Rows are points. A path goes straight from each point to the next, and from the last back to the first. The post is the endless flat space through its rows: a point in 2 columns, a line in 3, a plane in 4, and so on, so that a path can go around it. Count how often the path circles the post. Going back the other way cancels.
In the rows, 128 means zero.

Post (1 x 2):
[[133 131]]
Path (15 x 2):
[[116 134]
 [ 98 162]
 [ 97 109]
 [138 115]
 [162 121]
 [171 180]
 [111 184]
 [ 86 126]
 [124 116]
 [164  92]
 [191 147]
 [141 150]
 [ 85 174]
 [111 110]
 [122 117]]
Times around: 2

Post (7 x 8):
[[105 130  92  91 186  95  84 163]
 [118 135 156 133 174 134 147 109]
 [113 156 160 115  81 105 179 122]
 [103 111 115 103 143 120 145 113]
 [169 100  81 222 114 132 151 100]
 [148 119 114 166 101 158 167 134]
 [111 124 106 101  74  99  64 151]]
Path, 20 rows:
[[132 135 118 123 135 114 152 173]
 [182 100  89 135  88 110 114  98]
 [136 162 121 142  74 121 216  82]
 [106 130 146 121 115 180 148 128]
 [ 90 127  91  94  89 165  87 148]
 [104 127 120 153 137 151 114 159]
 [120 110 140 171 100  81 145 141]
 [151 122 117 155 146 108 131 130]
 [121 142 139  35  66 136 125 151]
 [115 146  89 108 119 158 130 147]
 [125 140 121  76 136 152  93 134]
 [166 132 116 145 123 115 134 150]
 [119  88 106 123 146  98 136 134]
 [104 108 112 149  93 111 141 131]
 [114 148 123 154 108 141 133 154]
 [ 99  77 111 141  98 103 149 133]
 [152 157 212 178 138 119 158 148]
 [109  92 108 221 117  73 125 105]
 [ 83 134 121 142 121 134 135 119]
 [119 130 155 174  87 140 182 171]]
Times around: 1

Post:
[[139 146  85 116 148 127 143 109 118  93 113  94  89 133 118 113  86 111]
 [ 90 117 125 188 114 129 178  91 113 128 139 145  98 126 131 181 158 112]
 [148 142 154 124 148 127 132 105 168 153 100 118  75 112 147  98 195  86]
 [108 129  97 125 175 105 131 114  97 100 142 175 135 151 128 107 161 103]
 [121 105 127 139 136  83  90  67 140 122 159 155 146 147 127  98 170 101]
 [118 153 168  82 128 123 134 108 127 136 146 116 162 142  81  92 107 127]
 [102 181 179 128 138  69 155 109  91  99 157 116 146 133 117 162 125 155]
 [153 135 111 135 157 153 103 163 108  78 102  29 117 149 136  77 122 126]
 [161 124 101 112 164 105 170 153 122  99 125  71 131 173 177  82 138 136]
 [139 105 128 117 163 129 106  55 107 124 105 146 140 132 119 101 162  94]
 [131 146  94 142  96 128 147 153 114 105 120 115 176 110 140 119 125 132]
 [111 103 111 145 100 146  99 119 107 150 115 134  99 130 116 154  97 178]
 [110  86 171 130 153  85 131 146 123 149  63 151 100 104  81 130 143 171]
 [148 103 145 185 137 129  79 121 109 137 137 139 147 175 186 183 126  80]
 [164 157 103 170 155 160 140 139 137 139 131  71 151 103 129 140 158 100]
 [127  84 142 197  96 143  90 142 115 166 129 175 123  94 145 141  92 168]
 [148  96 107 191 123 153 153 148 104 108  99 173  89 140 117 159 149 152]]
Path (20 x 18):
[[135 203  53 147 139 148 126 112 112 131 144 109 150  86 147 131 151 107]
 [127 169 157 138 164 106 158 103 113  99 100 127 133 112 140 121 166 162]
 [144 108 116 129 154 165 113 145 168 135 132 131  89 159 100  80 144 119]
 [156 193 142  93 170 111 138 147  73  83 121 142  79 106 136 178  89 155]
 [143 155 109 159 127 110 142 118  82  96 130  73 155 119 173 176 138 113]
 [179 163 101 147 188 141 147 151  70  62  92  98 144 155 116 126 140  81]
 [141 146 109 125 121  61 109 155 147 104 129  80 189 169 159 121 126 110]
 [182 147 141 127 163 124 136 134 161 113 114  91 109 148 154  91 147 191]
 [114 131 153 134 167 114 193 122 101 114  96 102 122 176 197 183 139 115]
 [123 180  94 160 123 147  82  79 124  71 119  81  96 131 111 106 147  91]
 [120 202 100 109 122  71 162  96 100 126 111 127 158  89 204 151 174  89]
 [142 131  75  99 169 116  97 168 107 153 104 115 138 100 129 119  90 131]
 [142  65 141 148 122 155  83 140 136 130 124 108 122 132 187 119 153 119]
 [128 108  90 165 132 114 110 113  85  71 126 125 145 137 148 144  98 158]
 [168 124 145 113 123 110 115 117 181 147 120 143 131 105 122 179 101  60]
 [147 101 169 181 135  83 116 182 129 111 141  73 127 151 138 104 132 134]
 [132 158 130 116 116 105 163 115 129 153 104 120 165  89 137  95 128 105]
 [109 111 103 194 105 116 156  74 120 121 114 100 150 159 171 156 210  88]
 [139 108  92 174 121 112 114  97  71 142 112 127 140 143 169 157 116 110]
 [187  79 159 129 136 109 117 149 114 166 133 145 158 174 170  87 156 110]]
Times around: 1
